Each row of a before or after table is a point. One or more steps were done to the points. Then noise was added and the rows were shuffled. The steps act on how far a point lies along the listed directions, d1 being the first. Name the steps. A step turns or swaps two directions, mirrors them in a line or flattens them onto one, adds a multiple of one to another, or multiplies one. Angles are multiples of 10 degrees, from the lower direction toward the higher: turns from -170 to 170, lines from 10 to 170 but not 90. Use the fewest steps. Two steps may share a direction if one is a turn and the other turns, adds or multiplies; they go together, in the order done. Otherwise the lowest direction goes first.

Directions:
(1): [10 48]
(2): [ 48 -10]
Before (11 x 2):
[[ 17  28]
 [ 27  40]
 [ 14  56]
 [-57 -11]
 [  0 -36]
 [  4 -38]
 [ 26 -13]
 [-24 -34]
 [ 16 -39]
 [-41  68]
 [-52 -18]]
After, 11 rows:
[[ 23  20]
 [-52  -4]
 [-23 -82]
 [  2  40]
 [ 34 -15]
 [-10  35]
 [ 39 -23]
 [ 32 -48]
 [-28  28]
 [-53   0]
 [ -3  34]]
Steps: mirror d1 and d2 in the line at 70 degrees

Directions:
(1): [ -4  30 -49 -39]
(2): [ 28 -24  25 -53]
(3): [50 45 12 13]
(4): [ 39 -37 -40  18]
Before:
[[ 23  24 -73 -33]
 [ 11 -36 -20   2]
 [-28 -47 -21 -13]
 [-23 -27  -5  15]
 [-30 -43 -52 -17]
 [ 37  -6  40 -31]
 [  0 -20 -52 -29]
 [ -7 -24 -12  15]
 [-30  -6 -12 -55]
 [ 36 113  44  15]
 [-60 -12   8   2]]
After (11 x 4):
[[ -17   14   28   21]
 [  29  -59   37   42]
 [  52  -55  -22 -101]
 [ -28    7  -48   22]
 [ -32   11   -6   17]
 [ -24   -1    6   69]
 [  45   37   10  -19]
 [  29    5  -27   50]
 [   7  -14   23   55]
 [ -25    8   10   15]
 [ -22   20   -2   52]]
Steps: turn d1 and d4 by 130 degrees; swap d2 and d3

Directions:
(1): [ 21  -7  16 -15 -23  76]
(2): [ 26  70 -35 -11 -18  -1]
(3): [-38  40  57 -31   9  -2]
(4): [-38   4 -43 -16  51  33]
(5): [ 57  -4  17 -27  54  -9]
Before:
[[ 36  21  11   1 -26   0]
 [  2 -22 -10  17   6   2]
 [ 36  -6   1  -6   3  32]
 [ 44  -6  -4   9 -30  -8]
 [-56 -33  13  26 -11  25]
 [  2   5 -24  -2 -27 -11]
 [ -3  -8   1 -10   2  -3]
 [ 50   8  57  -3 -32 -51]]
After, 8 rows:
[[   0  -37    2   21    0    6]
 [  19   49  -34   -7   21  -23]
 [  34    3  -19  -17   61   10]
 [  23   13  -44    3   18  -37]
 [-122  -73   20   56  -54   34]
 [  33   21   13  -17   64  -93]
 [ -11   22  -39    2  -49  -12]
 [   0  -18    7  -12    3   -2]]
Steps: swap d1 and d4; multiply d2 by 2; multiply d5 by 2.5

Directions:
(1): [-53 -21  25  61 -48  11   3 -11 -29]
(2): [ 37  17  27  24   9  13 -15 -85  14]
(3): [ 25  40  61  -5 -50 -12   2  35  33]
(4): [ 48 -86  31  -2  -2   3  -2  13  -2]
Before, 14 rows:
[[-15 -34  -5  -3  29   8   2  -2 -38]
 [-21 -21 -31  17  22  15 -12 -51 -18]
 [  2  53  45  16 -54  -2   5   3  24]
 [-20  47  14  -1 -38  -4   2  -6  25]
 [  0  13  42   1 -33   2   2   9   0]
 [ 12 -68  -8   3  26   0   3 -18 -37]
 [-15   0 -13  31  -8  13   2  15  -9]
 [-30  20 -18  16   0  -1   0 -14 -14]
 [-17  50  34  51 -43  13 -14 -25  13]
 [  6 -27 -39   2  47  20  -5 -52  -4]
 [-24  19  16  37 -14  18  12  -1 -26]
 [121  -7  64 -21  19   8 -31 -35  82]
 [ -7 -36 -47  33  28  -3 -19 -82 -23]
 [-17 -18 -10  12  -3  18   4 -31 -30]]
After (14 x 9):
[[ 28  20  29 -14  21   6  -4 -28  -1]
 [ 28 -18  -2  21   3  13  -2   0  -3]
 [ -7 -59  11  11 -27   3   4  67  -7]
 [-27 -52 -13   1  -7   6  15  60 -16]
 [-33 -49 -11   6 -23   0   4  25  -7]
 [ 43   0  28 -11 -17   5   4 -14   5]
 [-12 -33 -16 -19  12  11  16  24 -18]
 [ 56  42  21 -27  17 -12  -5 -27  19]
 [ 13 -21  19  27 -16   0  -5  -7  -8]
 [ 22 -39  23  14   1  18   4  26 -16]
 [ 26  44  41  10 -33   4  -9 -21  44]
 [-49  97 -40 -48  -6 -19   4 110  51]
 [ 39  15  50   7 -30   2  -9 -19  31]
 [ 55  27  61   8 -55 -23 -13  -9  45]]
Steps: turn d1 and d4 by 100 degrees; turn d2 and d3 by 120 degrees

Directions:
(1): [  5 -28  25 -15 -53 -12  26   7 -89   6  -7]
(2): [ 42  -2  13 -13 -43 -63  25  34  54   6 -24]
(3): [ 53 -15 -53 -73  10  10 -13 -12  -6  32  25]
(4): [-31   2   2 -43 -35 -14  -6 -22  16 -74  53]
(5): [ 29  32 -50  39 -16 -16 -48  50 -31 -32  14]
Before (14 x 11):
[[ -12   24  -38  -37   73   23  -16  -31   75    9   26]
 [ -44   -4   31    5  -16   26   -4  -16  -28  -34   15]
 [   7    3    6   -6  -83  -51  -14   28   38  -27   20]
 [ -58  -17   57  -23  -26   12   44  -37   -6  -10    2]
 [ -27   12   -1  -14   19    8   -9  -25   48    7   13]
 [  10   14  -23  -32  -67  -58  -21   46   14  -85   55]
 [ -27   -3    7  -31   89   40   22  -50   40   33   -3]
 [ -26   16   17   17  -12   -1  -12   17  -15   -3  -17]
 [ -29   -1   26   -8   29   61    4  -23   -2   13   13]
 [ -17   15  -12    6   51   63   -2  -28   16    0  -17]
 [  -8  -14  -28  -34   65   75    8  -51   46   31    1]
 [ -36   20   30   11  -53  -44   -6   29   60 -105   32]
 [ -35    2   40   50  -13    7   24   -1  -54  -22    1]
 [ -33   -5   38  -13   37   15   41  -15   58   31    0]]
After, 14 rows:
[[   0   29  -18   20  -40  -34  -46   29   74  -40   29]
 [   4  -47  -18  -67   33   67   25  -60  -31   40    2]
 [ -22    4  -20  -33   15   24  -11  -31    5   11   28]
 [  12   43  -53    3  -47  -51  -57   65   26 -101   58]
 [ -37    2   38   59  -13   -6   24    9  -31  -23  -10]
 [ -11   -3   -8  -27   30   65   16  -35  -41   12  -17]
 [ -38    5   25   10  -35   16   -1    0  -26  -39   10]
 [ -33   19   12   17   -9    1  -13   14  -11   -6  -17]
 [ -24  -16   34  -20    5   51   21  -17  -34   18   13]
 [   2   -1  -49  -72   46   39  -15  -45  -18   21   42]
 [ -39  -15   28  -30   50   32   32  -32   29   45   16]
 [ -16  -30    9  -58   67   47   35  -56  -26   51   -3]
 [ -58   -2   48   -7  -31    0   41  -24   11  -21   -9]
 [ -36   49  -26   33   -9  -10  -60   29   51 -125   65]]
Steps: turn d1 and d3 by -30 degrees; turn d1 and d2 by 50 degrees; add 0.5 times d4 to d5

Directions:
(1): [-29 -57 -81 -14  21  46  15 -11   6 -17  20  13]
(2): [ 30 -55 -19   7 -18 -28 -22  54 -40 -23 -28 -52]
(3): [ 21  30 -10 -23   7  34 -86  35  35 -19  34  -3]
(4): [ 42 -18  -1  41  11  50   0  29   1  78 -22  26]
(5): [ -9  -5   4  -8  14 -17  -8  36   2 -41 -55  88]
(6): [-37  42 -53  38  28 -29  -7  12  43  16 -47 -33]
Before:
[[  0   2 -11   9  12   2  27  -2  -5   2 -27  26]
 [ 10  56  70   5   4 -13 -25   2   9  51  -4  15]
 [  5  13 -20   4   6  21  17 -21  18   5   7 -20]
 [-17  16 -14   6  30   6   9   2  19  15 -25  32]
 [-21  -6   5 -11  -4 -34  14  -7   3 -39  -4  10]
 [ 19 -18 -19   4   5  15 -10  35  -1  -5  -4   3]
 [  0  20  18  23   5 -41   8  11   7  27 -44   1]
 [  5   5  -1   1  -1  16  36 -36   1  23  28 -30]]
After (8 x 12):
[[-14  -4  17  -9  -5  -8  17 -12   7 -10  10  40]
 [ -6  28  -3 -12  10  35  24 -48  23  26  49 -11]
 [-16  23 -11   5  22  18  27 -17  18   3  -3  49]
 [  5  10 -32   5  11  37  11 -17  24   3  14 -15]
 [  2  65  56  27   7 -49   2  -4  22  43 -43  14]
 [  9 -48 -40  10   0  -6   3  37 -20 -23 -19 -19]
 [ 30 110 120   8 -12 -51 -62  23  10  47 -16 -13]
 [-21  28 -25   2  34  24  -5  -2  34  15 -11  39]]
Steps: multiply d1 by 2; turn d2 and d3 by -50 degrees; multiply d2 by 2; flatten d4 and d6 onto the line at 60 degrees

Directions:
(1): [-30 -23 -18  26 -42 -16  25  17 -36 -39 -52   4  -4  -1 -17 -70 -51  57]
(2): [  3 -10   1  16  13  36  -3  87 -11  22 -20  30  -7   5  72   2  55  47]
(3): [-67 -11  69  67  26  -8  11   2 -17  13  20  59 -33  15 -20   6  -8 -32]
(4): [  5   0   2  28 -17  41  27  41  26  39  29  -4  94  36 -42  10 -37  10]
Before:
[[ 21  10 -13  16  34  17 -14  25  43  36   4  -3  41  27  17  54  63 -22]
 [-64 -21  31   7  -9 -49  -1 -46 -41 -58 -49  17 -67  -4  10 -71 -16  24]
 [ -4   9 -54 -57 -28 -55   4 -70 -11 -44 -51 -34 -52 -56  -2 -49 -25  16]
 [-14  -8  14  42   2  50   6  42  16  41  25  48  29   9  -5   8   8  34]
 [ 36   8 -33 -49 -13  11  13   8  25  11   7 -44  58   4 -12  18  -7   3]
 [-31 -30 -10  36  14   8   8  76  -7   7  -9  24  10  21  28 -33  23  48]
 [  0  -6  -4  18  10  23  35  25  -9  26  20  32  34  21  13   1   3  -1]
 [-43 -21  42  76  19  43  30  47 -27  39  -2  28  45  29 -21 -19  -2  21]
 [  2  -3  -3   2 -32 -37  -8  13 -26 -42 -32  -3 -21   1  15 -55  -4  34]]
After:
[[ -2  35  25   6  37  48  16  23  66 111  85  21  75  12 -15  86  23 -48]
 [ 52   6 -51 -68 -34  28   9  -2  49  10  -1 -69 111  26 -11 -15 -24  48]
 [ 11  -1 -55 -55   7 -47 -29 -59  10 -48  -5 -49 -24 -14 -12 -18   1 -11]
 [-54 -23  19  58  22 -48   3 -19 -15 -30 -39  27 -49   3 -22  -9  10 -20]
 [  0  -6 -47 -29 -30 -17 -18 -41 -21 -44 -38   3 -57 -43   8 -41   0  45]
 [-47   7  74  22  68   0  -7   7   1  30  39  50 -53   4  24  69  59 -60]
 [ 51  28  11 -28  -3  -8 -24 -14  36  12  44 -20  36  14 -10  25  20 -34]
 [ 34 -17 -70 -57 -24 -13 -14 -35 -50 -65 -92 -79 -30 -38  16 -77   9  61]
 [ -3  -7 -28 -24  -6 -19  14 -26 -39 -28 -15   6 -31 -14  23 -23   7   2]]
Steps: multiply d3 by 2; turn d1 and d3 by -130 degrees; turn d2 and d4 by -150 degrees

Directions:
(1): [-22  69  37 -29  29  18 -23  -5 -24 -35 -45  39  36 -28 -23 -10  20  65
 -41 -27]
(2): [-19 -13 -48  -9 -85 -27  -1 -25  18 -46  15  11  37  13 -44 -57  48  -9
  -5 -29]
(3): [-18 -22 -13  15  10 -50 -34  18 -28 -57   3  54  -2  39  -3  57 -60  -6
  22 -54]
(4): [ 17 -35  74  21 -59  42 -40 -29  16  -9 -36  38 -53  12 -22 -28 -35  11
   9  24]
(5): [-36 -18  19   2   9  -9 -36 -19 -13 -32   6 -43 -78 -11   0  47  92   3
   6 -17]
(6): [ 61  23  15  47 -34 -46 -30  27 -87  33 -31 -32   9   4   9 -25  20  -1
  11 -23]
Before, 11 rows:
[[ -6  29  84   7   8  30 -51 -13 -54  -4 -45  39 -37   4 -13  -2  -1  44
   -2   0]
 [ 16 -67  -3  42 -45  18  -6 -29  17  11  36 -47 -79  12   1  12  11 -30
   40  25]
 [ 38 -42  -4  35   2  -2  18   5 -18  28  20  -6 -37  19  15   2 -13 -47
   23  37]
 [-26 -32  59 -24 -19  43 -35 -42  30 -25 -28   6 -78  -8  -4  -2   2  18
   -4  25]
 [ -3  11  24  -7  -7  27   2 -11   8  18  -3 -46 -43 -17  10 -12  51  -8
    4  20]
 [-10  10  24 -22 -25  46  13 -32  32 -24 -12  35  13  -7 -14 -39   5  24
  -23  23]
 [-39  10   1 -47  22  22  23 -17  18 -17  14  -1   4 -33 -11  -6  50  30
  -31  -2]
 [ 16 -66  -7   5 -48  23  17 -17  54  33  12 -38 -44  18  11  -8 -10 -40
   21  32]
 [ 46  -4  11   8  -2  40  21 -13  30  47 -17   5 -17  -9  12 -16 -34 -17
  -24  57]
 [ -5  -7 -49  10  32 -37  30  11  -6   1  25   0  19  21  16  28 -14  -7
    7 -24]
 [-30  27  19 -35  44  43   6 -10  26  -6  -4  38 -12  -6 -14  21   4  44
  -17   1]]
After (11 x 20):
[[ -31   46  -15   -7   73  -42   -6   17  -43  -52  -13   56   45   13
    -2   51  -30   48  -18  -68]
 [ -12  -29  -17   11 -103   16  -16  -58   23  -45   18  -21  -22   -1
   -56  -58   80    7    3   -9]
 [  -6  -33  -12   -8   20   32   32   -6   52   31   33   -1  -47   19
     9   29  -11  -16   18   30]
 [ -15   14   31  -41   68   59   42   -7   23   45    9  -38  -27  -54
    22    9   44   28  -30   46]
 [   8  -17  -28    8  -62  -14    6  -23  -14  -33    9   25   16   13
   -39  -58   46  -19   -4   -1]
 [  24 -108   -7   60  -76  -20  -14  -13   -8   35   43  -24  -90   67
    14    3  -30  -80   74   31]
 [   6   18   19  -17  -36   53   28  -30   36   50    1  -86  -37  -39
     4  -65  106  -10  -10   52]
 [  21  -28   21   -4  -19   63   45  -27   55   39   14  -18  -25   -9
    20  -35   -2  -17   -3   76]
 [  -7 -114   -8    1 -104   16   -3  -55   70    1   30  -44  -97   24
    -3  -34   20  -61   36   48]
 [  48  -23  -34   -1  -89   43   49  -43   71   54    9  -32    3  -11
   -15  -93   36  -43  -28   73]
 [  -9  -18  -12  -29  -99   37   12  -48   63   -6  -11  -25   13   -9
   -39  -84   67    4  -20   12]]
Steps: add -1.5 times d4 to d2; turn d1 and d2 by -120 degrees; multiply d3 by 2.5
